Each wall is flat, endless, passes through zero and stands at right angles to its row. A trip goes straight from one point to another. List the walls that it crosses, first one first.
(in the rows, 128 means zero)

Walls:
(1): [110  72]
(2): [181  92]
(3): [ 81 172]
(4): [137  78]
(5): [140 107]
(6): [ 78 127]
(7): [105 122]
Trips:
[72 74] to [159 127] -> 3, 2, 6, 7, 1
[193  50] to [159 138] -> 1, 4
[ 93 106] to [169  82] -> 3, 2, 6, 7
[ 94 118] to [ 79 175] -> 4, 1

Walls:
(1): [ 91  65 107  71 148 160]
(2): [139 149 151 152 148 130]
(3): [ 90 157 165 127 154 127]
(4): [ 77 153 164 120 144 129]
(5): [ 96 128 135 117 122  70]
(6): [ 54 101 158 139 140 114]
(7): [117  96 182 148 135 102]
(8): [146 130 161 151 231  93]
(9): [177 105  94  96 109 186]
Trips:
[188 109  94 128 106 121] to [133 190  45 111 106 155] -> none
[118 139 126  77 108 169] to [154 149  71 189 146 112] -> 3, 4, 1, 2, 8, 9
[ 56 170 140 182 141 138] to [114 119 150  58 125 127] -> 1, 8, 2, 9
[ 79  74 185 192  99 119] to [132 160  79 136 112 112] -> 2, 3, 4, 7, 6, 9
[ 80 140 176  50 104 156] to [ 43  46 158 222 143 111] -> 9, 8, 2
[ 63 192 178 109 164 117] to [168 167 203 119 140 110] -> 6

Walls:
(1): [121  83  76 116 112 131 132 128 105 117  98]
(2): [100 131 110 147 163 129 139 149  69 155 176]
(3): [171  93 144  93 174  91 184 187 129  96 151]
(4): [162 147 149 152  63  28 136 114 232 133  78]
(5): [181 119 156 108 150  80  54 130 143  94 172]
(6): [182 177 122 126  78 121 170  58 151 114 196]
(7): [133 103 113 155 144 175 157 117 130 192  75]
(8): [144  84 145 138 121 127 124 118 150 106  93]
(9): [141 129  69 119  34 124 118  60 151  84 114]
(10): [118 188  76 148  83 129  24 146 141 156 128]
Trips:
[ 91 161 149  49  98  94 109 121 105 113 123] to [151  76  79 122 150 144 183 128 169  85 139] -> 1, 3, 10, 8, 5, 4, 7
[171 185  65 172 120 140 153  89  74 101 121] to [151 108 125 121  88 196 137 185 149 214 149] -> 9, 6, 1
[169  52 106 138  57 120 133 122 127  56  91] to [ 65 159 147 170 121 156 211 186  80 127 141] -> 5, 6, 7, 4, 2, 9, 8, 1
[ 89  88 131 159  85  88 121  73 169 159 144] to [111 103 160 135  95  95 110 117  73 102  89] -> 7, 6, 5, 10
[ 85 184 145 146 104 137 154  89 108 141 112] to [118 111 211 103  70 128  65 125 138 144 108] -> 2, 7, 8, 6, 5

Walls:
(1): [192 133  67 106 104 152 188 169 107 105 102 122 131 104 118 124 173  41]
(2): [ 61 135 150 185 138 118 160 132 130 132 124 161 191 122 158  48 134 172]
(3): [ 31  83 173 167  84 153 191 167 138 226 120 106 126 143 151 131  90 180]
(4): [109 153 134 127 158 103 153 132 147 161 143 149 137 132 143  80 104 110]
(5): [100 156 110  90 136 137  86  59 102 149 167 176 117  98 177 208 137 106]
(6): [127  94 165 150  96 201 101 116 172 131 112 127 117 164 166 101 136 130]
(7): [ 89 148 137 183 155  98 213 139 139  97 164 105 152 123 101 106 175 158]
Trips:
[211  70 158  85 149  79 158 215  48  97  66 141 124 118  89 183 117 144] to [ 92 102 135  64  97 182  91  67 128 100 143 176 126  78 136 141 145 131] -> 5, 6, 1
[147 143 137  90  93  87  86 157 129  90 126 103 180  95 126 158 122 123] to [130  12 147 106 179 136  77 116  43 157 125 107 207 127 154 181  77 180] -> 1, 3
[145 163  81  88  81 155 152  70 133  81 103  64  76 108 144 128 101 160] to [157  48 130 212  68 145  91  77  40 117 192 132 121 152 120 100  85 125] -> 1, 3, 5, 2

Walls:
(1): [108  53 124 117 137 136 134 108 136  77 135 128 123 153 143 178 160 161
 145 159  53 113 153 116 150  99  61 190 169 187 125 121]
(2): [121 113  88 139 149 164 162 164 127 113 139 128 118 132 165 155 161  88
 137 120 181  79 108 157 178  93 116 139 158 121  96 171]
(3): [100 145 159 102 120  79  85 127 135 158  77 113 227 140 128 173 135 162
 203 180 128 134 142 224  72 120 183 127  59 138 110 143]
(4): [131 151  64 114 112 151 158 134  76  97 126 157 134 158  39 168 118 150
 115  83 149 194  96 124 131 109  60  89 143 129 161 139]
(5): [ 90 156 146 142 175  83  75 131 111 134 158 157 154 138 146 141 109  47
 198 121 132 100 100  90 105  94  86 130 100 144  90  87]
(6): [101 110 105 134  50 164 110 200  84 118 132 141  86 148  88  61 156 156
  87 106 163 171 177 162 128 137  49 140 172 128 179 218]
(7): [153 184 161 137 179 127 197 115 110 135 121 146 224  78 114  92 130 184
 120 109 166  40 118  83 154 109 142 127 136 137 105  93]
(8): [176  85  94 145 168 148 138 157 156  79 101  77  81 208  91  92 101 152
 151 131 157 108 114 115  74  98 133 116 119 123 140 166]
(9): [121 159 144 110 104  82 111 130  84 133 112 115 170 140  94 128 205 127
 170 128  93  44 113 127  63 206 134 182 164 117 129  83]
Trips:
[101  89 137 144 184  73 147 208  98  97 157 125 136 153 124 113 158 128
 118 171 141 118  55 127 127 135 158 119 122 186 217 132] to [166  44 116 145 163  90 120 127 164  52 149 136  81 134 147 195 128  72
 109 126  94 164  90 152 129 139 146 121 138 159 196 152] -> 7, 3, 9, 6, 5
[ 93  79 161  91  75 121 160 127 118 139  83 151 108 121 129 148 104 163
 126  78  85 113 184 125 168 174  81 161 163  52 119  92] to [128 163 143  90 122 117 147 115 104 111 133  71 146 129 137 107 107  99
  67 123 138 103 123  34 249 134 104 134 152  66 125 115] -> 7, 2, 9, 6, 1
[ 60 114 100 168 163  67 136 116 148 141 111 142 149  38 152  77 192 120
 154 100 132  97 123 184 126  82 171  90  77 124 113 151] to [161 149 171 128 173 159 100 158 178 174 107 149 187 196 107 129 130 110
 168 149  63  89 105 136 137 119  74 200 118 150 117 103] -> 9, 1, 8, 2
